Each row of a before or after table is a point. One or more steps were done to the points. Then noise was added and the rows were shuffled. The steps act on columns, c1 being the first. Write out the steps. A step turns or swaps two columns, mirrors them in a line or flattens them onto one, adds a multiple of one to another, or multiplies or shifts one. Angles are multiples of 10 degrees, from the lower column toward the higher: turns from -170 to 170, lines from 10 to 170 but not 90. Use the fewest steps. Two steps may share a column if one is a turn and the other turns, adds or multiplies; they go together, in the order done. Otherwise the lowest column goes first.
(in the rows, 128 means zero)

Before, 9 rows:
[[125 143]
 [188 145]
 [206 153]
 [176 143]
 [113  74]
 [160 112]
 [121  95]
 [200  93]
 [116 156]]
After (9 x 2):
[[140 139]
 [171 164]
 [108 111]
 [188 177]
 [164 155]
 [153 147]
 [134 135]
 [134 133]
 [ 93 100]]
Steps: flatten c1 and c2 onto the line at 40 degrees

Before, 12 rows:
[[131 106 125 116 137 141]
 [156 134 114 135 121 122]
 [150 119 111 134 133 136]
 [138 133 147 149 156 138]
 [151 103 143 123 120 112]
 [134 131 145 126 140 142]
 [146 108 146 139 124 118]
 [149 104 138 114 116  95]
 [114 105 132 106 116 117]
 [129 144  96 129 143 124]
 [168 119 152 132 119 118]
 [132 114 123 108 161 137]]
After, 12 rows:
[[182 122 144 138 128 118]
 [215 135 113 133 141 118]
 [199 122 143 121 138 111]
 [190 123 137 112 143  92]
 [139 153 124 119 140 141]
 [247 103 150 132 117 118]
 [194 157 107 131 146 135]
 [160 121 146 152  86 138]
 [148 114 143 128  99 143]
 [ 87 132 133 103 149 116]
 [132 161  97 132 134 127]
 [142 165 119 109 118 140]]
Steps: multiply c1 by 3; add 1.5 times c3 to c2; turn c2 and c5 by -140 degrees

Before:
[[103 135 145  93 141 172 144 107  99 172 130]
 [ 72 124 184 179  62  93  67 159  84 125  98]
 [112 146 171 184 149 144 130 123 111 139 177]
 [113 138 169 127 112 194  47 112 147 102 165]
 [103 144 108 106 156 175 113  86 105 109 143]
 [ 88 123 128 137 133 140 122 197  82 156 150]
 [127  94  92  95 152 132 125 168 155 185 133]
 [105 156 174  99 118 118  50 126 112 116 150]
 [165 107 142 104 116 177 146 174 147  79 102]
 [ 74 141 117  84  67 142 154 116 160 139 195]
 [172 105 167 166  48 106  82 145  69 152 126]]
After:
[[123 124 170  88 152 144 121 129 149 129 165]
 [140 135 106 193 154 176 145 113 157 121  95]
 [ 80 169 130 124 130 142 105 189 153 107 123]
 [113  95 120 102  67 142 110 146 116 153  63]
 [122 131 139 235 112 176 161 138  98 163 112]
 [ 96 162 183  83  57  88 144 173 149  68 191]
 [136 142 149 209 138 171  97 130 150 132  97]
 [120 120 173  97 119 121 153 138 159  61  98]
 [107 127  93 139 147 126  91 154  92 104  96]
 [133 183 168  90  48 104 124 115 148  80 166]
 [128 113 161 192 120 197 165 127 129  68 116]]
Steps: flatten c1 and c8 onto the line at 130 degrees; turn c2 and c9 by 130 degrees; turn c4 and c11 by 110 degrees; add 1.5 times c6 to c4; turn c7 and c10 by 110 degrees; multiply c7 by 0.7

Before:
[[107 128 103  77 136 107 134 174 156 148 115 122 143 130 163 128 120  96]
 [148 108 146 132 119 122 146 143 125 149 117 134 142  81 152 115 132 142]
 [111 118 136  77  87 114 139 102 153 151 156 139  99 152 164 120 118 105]
 [147 126 135 128  53 103 142 139 128 139 153 155 109 132 149 143 133 102]
 [103 141 148 124 151  88 121 100 157  96 121 170 130 147 159 138 131 168]
 [152 154 116  79 114 129 128 107 169 138 139 197 113 155 161 150 134 131]
 [148 143 122 141 124  78 149 119 121 152 176 124 141 159 157 153 134 146]
 [114 131  95 124 144 120 136 100 132 102 168 136 142 141 128 104 120 102]
 [131 158 117 120  81 105 187 115 131 114 140 137 122 115 160  70 137 108]
 [106 123  85 137 143  98 144 108 142 117 157 127 101 133 137 132 115 145]
 [141 149 113 124  84 126 138 129 138 141 175 115 138 116 145 145 164 127]
 [115 118 128 141 133 116 169 102 132 150 172 123 117  64   7 151 135  95]]
After, 12 rows:
[[149 106 129 134 120 137 132 142 124 149 117 146 141  74 152 114 131 151]
 [147 127  92 131  51 130 111 140 128 140 151 153 109 104 149 144 135 124]
 [107 124 134 131 142 170 135 107 142 117 156 142 101 134 138 131 116  95]
 [140 149 130 140  84 131 145 129 137 141 175 131 139 129 145 146 163 111]
 [111 118 102  73  87 123 124 101 154 150 155 141  98 140 164 120 118 127]
 [130 158 103 124  81 135 150 115 131 113 141 184 121 105 159  70 137 112]
 [115 131 113 120 145 125 125  98 132 101 168 139 143 135 129 105 118  87]
 [108 128 100  73 136 130 135 175 153 149 117 133 143 136 163 128 120  93]
 [152 154 135  82 115 133  69 107 170 139 140 160 114  86 161 149 132 117]
 [113 118  96 144 132 118 154 102 133 150 174 161 116  71   7 152 134 118]
 [104 141 123 127 152 177  87 101 158  96 121 143 133 105 159 137 130 162]
 [147 143 110 145 125 179 142 119 121 151 176 146 142 162 158 151 135 130]]
Steps: turn c3 and c18 by 70 degrees; turn c3 and c6 by -140 degrees; add 0.5 times c17 to c4; add -1 times c12 to c14; turn c7 and c12 by 60 degrees

Before:
[[128 119 121 146  99 133 147 161 123 115 130 138 142 160 134 138 137 137
  139 115 181 144 153 173 158 126 123 122 143 143 154 127]
 [146 145 132 106 109 112 135 155 142 110 110 124 163 100 142 158 112 146
  122 121 183 178 179 124 157 148 120 104 133 151 112 141]
 [133 140  97 112 139  96 128 133 137  77 179 107 130 115 115 140 148 166
   82 125 138  93  97 146 133 142 128 149  80 128  95 150]
 [142 155 142 121 116 129 131 143 113 115 117 122 133 125 147 155  98 111
  123 107 164 158 154 126 168 127 105 122 152 137 157 130]
 [ 86 130 111 114 107 131 114 103  87 144 144 113 139 153 106  76 121  96
  123 136 150 144 111 166 114 146 132 138 125 145 146  94]
 [102 109 112  94 129 107  90 106  82 124 121  83 127 170  80  94 126 128
  131 150 130  97 116 149 110 147 146 136 124 147 154  91]
 [136 153 122 141 127 112 132 118 130 119 170 136 127 109 135 170 150 168
   95 124 134  92 121 107 143 165 142 125  93 101 102 144]
 [ 91  98  72  97 124  98  81 106  90 128 123  93 110 141 108 103 138 149
  144 151 142 110 115 141 100 122 130 155 117 111 159 105]
 [110 127 136  80 134  73 128 148 134  93 149 145 124 108 112 125 137 176
   92 129 156  76  77 130 123 132 111 144 104 136 104 113]]
After, 9 rows:
[[133 151 132 159 128 116 106 117 127 119 168 137 125  97 132 171 133 168
   94 127 135  93 119 156 143 173 141 125  93 151 118 139]
 [132 123 110 173 100 136 152 165 123 116 125 141 144 139 137 142  99 162
  140 112 179 145 154  81 156 127 122 121 144 121 121 125]
 [ 96  98  68  51 126  99 121 105  95 125 128  96 114 128 109 100 109 155
  146 152 150 109 112 121 107 118 131 154 115 148 184 100]
 [141 159 134 104 112 128 155 142 114 115 118 126 131 154 150 158 148 128
  126 105 161 158 156 130 166 122 101 125 152 119 130 134]
 [146 149 138  75 110 117 116 154 143 113 108 128 161 130 143 158 165 176
  125 125 185 177 180 134 157 150 122 104 133 106 112 143]
 [133 136 111  86 143  93  89 133 137  76 180 108 128 107 117 141 129 169
   85 122 139  96  95 110 137 141 125 147  83 128 117 152]
 [112 128 143   7 135  75 112 149 138  93 152 144 126 109 111 127 136 191
   90 131 153  77  76 124 122 129 113 146 107 121 118 112]
 [ 83 128 110  94 101 130 134 103  90 142 144 115 141 146 106  71 107 105
  118 137 147 142 112  89 115 147 134 138 126 120 152  92]
 [103 108 108  44 135 105 133 109  83 126 119  81 125 151  79  96  94 127
  131 151 129  97 117 107 111 150 147 140 125 115 173  94]]
Steps: turn c7 and c31 by -70 degrees; turn c3 and c7 by 20 degrees; multiply c4 by 2.5; mirror c14 and c17 in the line at 150 degrees; add 0.5 times c21 to c18; turn c24 and c30 by 170 degrees

Before (9 x 64):
[[147 131 129 120  73  94 110 178 148 133 141 164 145 143  82  86 115 128
  112 164 100  85 113 113 178 153  97 134 112 139 158 139  89 124  94 120
  172 113  91  98 171 133 145 164 155 135  80  88 152 112 145 105 118 141
  130 174 122 125  77 145 106  98 128 144]
 [130 132  98 111 156 146  96 127 107 103 119 182 188 123 116 167 140 150
  131 131 124  76  91 132  90 116 131 172 116 145 113 147 167 142 128 166
  171 129 117 112  96 144 205 155 111 143 136 114 145 165  98 108 113  91
  113 165 134 109 115 164  89 107 121  76]
 [ 98 129 142 125 128 127 154  87 138 121 116 115 149 159 135 129 189 102
   75 137 137 161  82 111  98 179  86 109 148 165 133  92 122 113 143 147
  109 142 111 105 172 129 123 137 140 140 126 100 105 159 123 102  99 113
  155 175 164 107 113 159 142 124  88  70]
 [ 83 138 102 135 139 127 135 155 185 155 155 125 115  98 151 152 177 130
  101 139 126 155 147 106  90 131 119 173 186 101 136 124 134 118 120  77
  147  78 116 151 106  77 186 130  80 173 155  99 122 121  77 170 131  89
  101 122  93 145 140  99 144 111  94 112]
 [105 145 155 112  76  78 148 163 112 105 169 167 118 131 129 163 121 163
  140 136 127 149  97 107 177  98 149 153 133 128 113 100  89 116 109 155
  133  91 132 131 108 115 144 135  77 130 129 118 127 166 147 148 135  90
  148 133 100  97 116  81 132 128 145 126]
 [162 123 140 133 103 108 130 108 126 139 149 196 100 157 137 154 157 144
  157 117 114 134 105 147 110 117 118  95 115  96 160 161  96 150 154 130
  124 117 154 119 118 108 157 106 112 171 133 107 144  95 148 105 143 147
   89 134 134 109  91 168 166 128  96  90]
 [143 130  65 154 132  80  75 162 118 128 119 148 110  68 131 124 198  75
  122 139 158 143 112 119 142 180 129 103 179 114  92  95 150 117  78  99
  127 167 165  92  87  96 127 116  95 119 100 151 116 141 155  97 149 176
  151 100 123 151 119 149 139 137 129 119]
 [114  82  76 102 151 110  74 111 139 148 143 118 134 110 168  98 170 129
   75 160 165 107 128 167 105 101 153 119 165 113 137 154  88 129 120  91
  166 163 136 143 170 134 144 142 108 110  91 119  88  96 156 121 158 139
  121 100 112 120 112 105 167 136 145 158]
 [ 84  91 156 156 116 168  65 118 154 127 182 126 153  98 161  98 114  97
   91 102 120  98 117 150 156 100 170 120 136  86 156  99 130 149 149 170
  154 114 158 161 175 117 121 157 149 162 171 143 126 108 121 111 100 163
  164 178 117 145 101 107 126 127 154 110]]
After, 9 rows:
[[161 130 128 121  73 224 110 178 162 135 138 163 146 142  80 159 115 129
  112 165 101  85 112 113 135 153  97 136 112 139 163 140  90 127  59 123
  171 113  90 100 170 134 146 164 153 136  82  89 150  76 144 103 117 142
  132 171 123 147  76 144 108  94 128 142]
 [173  94 157 154 115  37  64 118  44 129 182 126 151 100 163  96 115  96
   93 101 122  99 116 150 144 100 167 120 138  84 157  98 130 150 172 170
  155 113 158 163 174 120 121 156 150 160 169 145 127 100 122 111 102 163
  164 175 115 162 103 108 129 127 129 111]
 [139 129 145 125 127 135 154  87 124 119 116 114 150 160 136 100 186 101
   73 135 138 162  82 112 103 178  85 108 148 164 132  93 121 114 158 148
  111 143 116 105 171 132 119 140 140 141 125 100 103 164 122 100  97 112
  157 177 167 106 115 157 141 125 130  69]
 [129 129  66 153 134 247  75 163 211 125 119 147 108  67 129 143 198  73
  122 139 158 141 109 118 112 178 132 103 180 114  92  94 149 117  26  99
  126 167 164  92  88  95 126 117  95 118  99 152 116 118 155  99 149 178
  151 101 121 154 120 151 139 136 125 119]
 [160  82  76 103 151 182  75 112 146 146 145 119 134 109 167 129 168 130
   76 162 162 108 127 168 162 101 154 120 165 113 136 155  88 129 113  93
  168 163 137 144 171 134 145 144 109 110  91 117  90 145 154 121 157 140
  123 100 111 134 112 106 168 136 128 158]
 [ 90 135  97 108 155  71  95 126 119 105 119 181 187 123 119 117 140 150
  130 131 124  75  93 132  98 115 131 174 115 144 112 145 165 144 127 165
  172 128 118 114  96 144 205 157 110 143 133 113 146 174 101 108 112  93
  112 167 135  91 116 164  88 106 125  73]
 [ 93 122 142 135 104 180 131 109 160 138 149 198 101 156 139 150 158 145
  156 118 115 135 103 146 166 119 119  96 117  97 161 162  97 151 180 131
  121 117 154 119 120 108 155 105 112 174 134 106 144 136 149 105 144 146
   88 132 137  94  88 168 167 128 127  93]
 [103 147 154 113  78 249 150 160 215 105 168 170 117 131 127  94 121 164
  141 136 126 149  97 107  84 102 150 151 133 127 114 101  90 118  89 157
  134  91 133 130 106 116 143 136  79 131 128 116 126  86 149 150 136  89
  147 134 100  79 117  81 130 126 127 128]
 [118 137 102 136 136 159 135 154  82 156 156 128 116  96 151  78 177 131
  101 139 127 154 145 106 141 133 118 173 185 102 136 123 132 119 113  74
  146  77 116 151 105  77 185 132  80 176 155 101 122 165  76 171 128  88
  102 122  93 131 138  98 145 108 129 111]]
Steps: add -0.5 times c16 to c58; turn c1 and c16 by 110 degrees; multiply c6 by 3; turn c6 and c9 by -150 degrees; mirror c25 and c50 in the line at 130 degrees; multiply c35 by 2; multiply c63 by 0
